Each row is a point. Two turns around zero, p and q, are shown by what they do to some points. Where does a point land after both, in the order given? Backwards means that the second turn is done in reverse. Each puzzle has new turns, and all numbers are rounded.

Turn p:
[ 0.20 -0.66 -0.15] => [-0.38 -0.18  0.56]
[0.18 0.22 0.24] => [0.36 0.10 0.02]
[-0.23  0.61  0.05] => [ 0.29  0.12 -0.57]
[ 0.30  0.10 -0.12] => [ 0.20 -0.26  0.07]
[-0.44 -0.27 -0.01] => [-0.45  0.24 -0.07]
Turn q:
[ 0.21 -0.15 -0.06] => [0.25 0.01 0.09]
[0.43 0.11 0.18] => [0.19 0.42 0.13]
[ 0.00 -0.03 -0.35] => [ 0.20 -0.17 -0.24]
[-0.89  0.30  0.07] => [-0.83 -0.34 -0.30]
[ 0.25 -0.23  0.16] => [0.20 0.08 0.31]
Where do these land?
p, then q: [0.33 0.33 0.54] => [0.32 0.64 0.02]
q, then p: [-0.23 -0.09  0.47] => [-0.08  0.51 -0.12]
p, then q: [ 0.14  0.15 -0.41] => [ 0.26 -0.34  0.17]
p, then q backwards: [-0.10  0.19 -0.40] => [-0.33  0.06 -0.31]
q, then p: [ 0.25 -0.30  0.13] => [0.30 0.16 0.23]
q, then p: [-0.40 -0.28 -0.34] => [-0.45 -0.07  0.38]

Turn p:
[0.12 0.15 0.48] => [ 0.41 -0.02 -0.31]
[ 0.21  0.14 -0.02] => [-0.06 -0.16 -0.19]
[ 0.02 -0.65  0.36] => [ 0.54 -0.18  0.47]
[-0.38  0.26 -0.38] => [-0.44  0.40  0.00]
[ 0.03  0.10 -0.45] => [-0.46 -0.04  0.03]
Turn q:
[-0.04  0.07 -0.18] => [ 0.03 -0.10 -0.16]
[-0.52  0.35 -0.34] => [-0.30 -0.53 -0.37]
[ 0.56 -0.11  0.40] => [0.12 0.64 0.24]
[-0.46 -0.22 -0.19] => [ 0.04 -0.53  0.12]
[ 0.21 -0.28 -0.10] => [0.35 0.07 0.08]
[0.25 0.19 0.42] => [-0.24  0.45  0.11]
Where do these land?
q, then p: [-0.26 -0.18  0.43] => [ 0.47  0.25 -0.01]
p, then q: [-0.12  0.35 -0.03] => [-0.07 -0.20 -0.31]
q, then p: [0.09 0.13 0.27] => [ 0.00  0.26 -0.17]
p, then q: [ 0.29 -0.30 -0.67] => [-0.16 -0.38  0.67]

Turn p:
[ 0.10  0.34 -0.29  0.54] => [ 0.49  0.47 -0.21 -0.01]
[ 0.38 -0.25 -0.25 -0.13] => [ 0.04 -0.13  0.05 -0.52]
[-0.13 -0.31  0.42 -0.17] => [-0.17 -0.48  0.11  0.22]
[-0.09 -0.01  0.49 -0.50] => [-0.41 -0.28  0.44  0.25]
[-0.26  0.23 -0.37  0.27] => [ 0.06  0.42 -0.39  0.06]
Turn q:
[0.60 0.01 0.07 0.21] => [-0.01 -0.23  0.05  0.59]
[ 0.04 -0.19  0.25  0.20] => [ 0.30 -0.01  0.18  0.12]
[-0.35 -0.33  0.12  0.01] => [ 0.33  0.00  0.12 -0.35]
[-0.16 -0.29 -0.12 -0.18] => [ 0.11 -0.20 -0.09 -0.31]
[-0.42 -0.11 -0.27  0.17] => [-0.10 -0.03  0.30 -0.44]
[ 0.30  0.90 -0.06 -0.41] => [-0.64  0.45 -0.56  0.38]
Where do these land?
q, then p backwards: [-0.12 -0.20  0.39  0.52] => [0.44 0.38 0.34 0.15]
p, then q: [-0.41 -0.20 -0.10  0.07] => [-0.24 -0.20  0.22 -0.28]
q, then p backwards: [-0.03  0.33  0.15 -0.38] => [-0.32  0.12 -0.38  0.15]
p, then q: [ 0.13 -0.59 -0.54 -0.43] => [ 0.05 -0.15 -0.57 -0.70]
q, then p: [0.30 0.19 0.13 0.32] => [ 0.37 -0.01 -0.10  0.31]
p, then q: [ 0.12  0.47 -0.03 -0.10] => [-0.04  0.44 -0.04  0.22]

Turn p:
[ 0.29  0.02  0.23 -0.59  0.00  0.17] => [-0.50  0.22  0.09 -0.40 -0.20  0.07]
[-0.30  0.13 -0.71 -0.04  0.21  0.01] => [ 0.25  0.39 -0.57  0.33 -0.02 -0.07]
[ 0.04  0.22 -0.86  0.00  0.00  0.26] => [ 0.40  0.59 -0.49  0.00  0.02 -0.34]
[-0.28 -0.01  0.46  0.33  0.09 -0.54] => [ 0.03 -0.64  0.23  0.42 -0.14  0.21]
[ 0.26 -0.83  0.30 -0.26 -0.17  0.10] => [-0.65 -0.28  0.04 -0.37  0.56 -0.07]
[ 0.73 -0.01  0.27  0.22  0.03  0.16] => [-0.11  0.04  0.62 -0.24  0.05 -0.48]
[-0.34  0.18  0.46  0.17  0.11  0.07] => [ 0.11 -0.11  0.35  0.18 -0.05  0.48]
[-0.28  0.23  0.01 -0.14 -0.30 -0.02] => [ 0.20 -0.07 -0.19 -0.19 -0.20  0.30]
[-0.13  0.07 -0.17  0.30  0.02 -0.21] => [ 0.28 -0.14 -0.09  0.26 -0.02 -0.10]
Turn q:
[ 0.24 -0.13 -0.03  0.10  0.20  0.52] => [-0.07  0.26 -0.55  0.13 -0.03  0.04]
[-0.13 -0.50  0.54  0.33  0.04 -0.63] => [-0.13 -0.40  0.33  0.29  0.83 -0.12]
[ 0.36  0.04 -0.27  0.02 -0.13 -0.19] => [ 0.12 -0.03  0.04 -0.09 -0.02  0.48]
[-0.01 -0.33  0.16 -0.07 -0.36 -0.24] => [-0.23 -0.25  0.14 -0.27  0.34  0.05]
[ 0.02 -0.08 -0.32  0.26  0.36  0.10] => [ 0.33  0.37 -0.14  0.18  0.11  0.05]
[ 0.00  0.54 -0.10  0.54 -0.09  0.05] => [ 0.61 -0.33 -0.18  0.14 -0.26 -0.02]
[ 0.14  0.03  0.34 -0.73 -0.05  0.10] => [-0.74  0.01  0.13 -0.05 -0.33  0.02]
[-0.63  0.43 -0.31 -0.45  0.04  0.29] => [ 0.10  0.36  0.24 -0.31 -0.64 -0.51]
Where do these land?
q, then p: [-0.23  0.12  0.04 -0.52 -0.07  0.11] => [ 0.03 -0.31 -0.17 -0.18 -0.24  0.37]
q, then p: [-0.37 -0.51 -0.50  0.14  0.11  0.55] => [-0.02  0.39 -0.25  0.15 -0.82 -0.28]
p, then q: [ 0.37  0.21  0.77 -0.02  0.31 -0.19] => [-0.37 -0.58 -0.04 -0.09  0.28 -0.59]
p, then q: [ 0.05  0.76 -0.05 -0.23  0.01  0.01] => [-0.07 -0.51 -0.12 -0.42 -0.37  0.20]
p, then q: [-0.12 -0.16 -0.05  0.53 -0.29 -0.35] => [-0.11  0.18 -0.11  0.13  0.55  0.39]
p, then q: [ 0.18 -0.49 -0.03  0.10 -0.36  0.13] => [-0.23  0.45  0.33  0.23  0.11  0.02]
q, then p: [ 0.12  0.06 -0.18  0.01  0.28 -0.26] => [ 0.15  0.08  0.40 -0.07  0.02  0.00]

Turn p:
[-0.15 -0.34  0.09 -0.12  0.22  1.06 -0.17  0.47] => [ 0.10 -0.41  0.03 -0.77 -0.66  0.57 -0.04  0.21]
[ 0.08  0.36  0.31  0.71 -0.19  0.23 -0.24  0.28] => [ 0.14 -0.19  0.36 -0.45  0.33  0.15  0.40 -0.53]
[-0.24 -0.31 -0.11 -0.21  0.21 -0.13 -0.18 -0.43] => [-0.21 -0.27 -0.17  0.37 -0.02  0.05 -0.41  0.18]
[ 0.11 -0.01 -0.55 -0.13  0.01 -0.33  0.02 -0.23] => [-0.47  0.24  0.05  0.36 -0.01 -0.23 -0.07  0.15]
[ 0.11  0.91 -0.06 -0.34  0.09 -0.26  0.13 -0.23] => [ 0.36  0.38  0.68  0.42  0.14 -0.36 -0.05  0.19]
[-0.34 -0.23 -0.05 -0.24 -0.15  0.43  0.54 -0.12] => [ 0.17 -0.31 -0.29 -0.12 -0.55 -0.38  0.04  0.26]
[ 0.12 -0.22 -0.49  0.89  0.12 -0.24 -0.07 -0.27] => [-0.83 -0.12  0.02 -0.10  0.29 -0.29 -0.12 -0.59]
[ 0.29 -0.07  0.31 -0.19  0.19 -0.26  0.02  0.01] => [ 0.24  0.34 -0.17  0.15  0.08  0.17 -0.23 -0.11]
[ 0.23 -0.12  0.05  0.03 -0.46 -0.33 -0.04 -0.12] => [-0.07  0.14 -0.25  0.37  0.12  0.01  0.35 -0.21]
[-0.05 -0.21  0.26 -0.09 -0.25 -0.25 -0.18  0.71] => [ 0.13  0.22 -0.39 -0.28  0.36  0.41  0.38  0.23]
[-0.16  0.22  0.25 -0.32  0.22  0.08  0.16 -0.08] => [ 0.44 -0.02  0.10  0.05 -0.08 -0.08 -0.25  0.21]
Turn q:
[ 0.23  0.25  0.43 -0.11 -0.14 -0.29  0.17  0.21] => [-0.07  0.25 -0.01 -0.53  0.11  0.20  0.27 -0.12]
[ 0.17  0.05 -0.23  0.03 -0.61 -0.23 -0.22  0.15] => [ 0.05 -0.19 -0.02 -0.50 -0.20 -0.13 -0.04  0.49]
[-0.14  0.07 -0.12 -0.07  0.16 -0.06 -0.44 -0.58] => [ 0.25 -0.27  0.30  0.37 -0.40  0.29  0.05  0.03]
[-0.23 -0.58  0.02  0.45 -0.03 -0.33  0.18  0.70] => [ 0.11  0.66  0.11 -0.15  0.29 -0.75 -0.21  0.20]
[-0.01  0.31  0.00 -0.19 -0.15 -0.22 -0.03  0.84] => [ 0.07  0.47 -0.40 -0.44  0.30  0.17 -0.05  0.45]
[-0.23 -0.06 -0.41  0.24  0.18  0.49  0.18 -0.62] => [-0.17 -0.42 -0.08  0.61 -0.35 -0.15 -0.34 -0.35]
[ 0.48  0.06  0.27 -0.14  0.32  0.48 -0.07  0.05] => [-0.27 -0.17 -0.21  0.25  0.35  0.14  0.55 -0.10]
[-0.04  0.22 -0.14  0.21  0.40  0.09  0.00 -0.90] => [ 0.08 -0.31  0.09  0.51 -0.62  0.17  0.09 -0.54]
[ 0.12 -0.39 -0.28 -0.28  0.29  0.12  0.29 -0.17] => [ 0.28 -0.34 -0.08  0.24  0.34 -0.18 -0.12 -0.33]
[-0.35  0.08  0.46 -0.13 -0.42 -0.04 -0.06  0.31] => [-0.34  0.32  0.30 -0.35  0.18  0.25 -0.20  0.26]
Where do these land?
q, then p: [ 0.26 -0.39  0.20 -0.13 -0.32 -0.25  0.16 -0.33] => [ 0.35  0.07 -0.46  0.35 -0.08  0.14 -0.30 -0.01]
q, then p: [-0.10 -0.07 -0.50  0.30  0.08  0.10 -0.04 -0.19] => [-0.38  0.03 -0.15  0.10  0.28  0.06  0.33 -0.22]
q, then p: [ 0.49 -0.31  0.48 -0.09  0.10  0.03 -0.45 -0.19] => [ 0.47  0.11 -0.47 -0.33 -0.12 -0.38 -0.25 -0.20]
p, then q: [ 0.11  0.46 -0.38  0.20 -0.06  0.22  0.40  0.06] => [ 0.09  0.23  0.30 -0.56  0.01  0.32 -0.02 -0.24]
q, then p: [ 0.07 -0.26  0.15  0.33 -0.62 -0.59 -0.19  0.64] => [0.56 0.72 0.04 0.08 0.32 0.15 0.13 0.63]
p, then q: [-0.16  0.53 -0.09  0.18  0.26  0.19  0.14 -0.36] => [ 0.10  0.20  0.59 -0.21  0.04  0.03  0.40 -0.01]
q, then p: [-0.47  0.47  0.12 -0.22  0.14  0.87 -0.18 -0.07] => [-0.29 -0.87  0.25 -0.64 -0.01  0.03  0.07  0.00]
q, then p backwards: [ 0.21 -0.04  0.00 -0.71  0.07 -0.36 -0.09 -0.20] => [-0.19  0.23  0.64  0.11 -0.04  0.24 -0.34  0.22]
p, then q: [-0.41 -0.44  0.22  0.21  0.14 -0.44 -0.03  0.55] => [ 0.55 -0.11 -0.48  0.52  0.33  0.16 -0.15  0.08]
p, then q backwards: [ 0.00  0.06 -0.21 -0.06  0.22  0.23  0.28  0.09] => [-0.11 -0.01 -0.05  0.26 -0.33 -0.22  0.00  0.01]
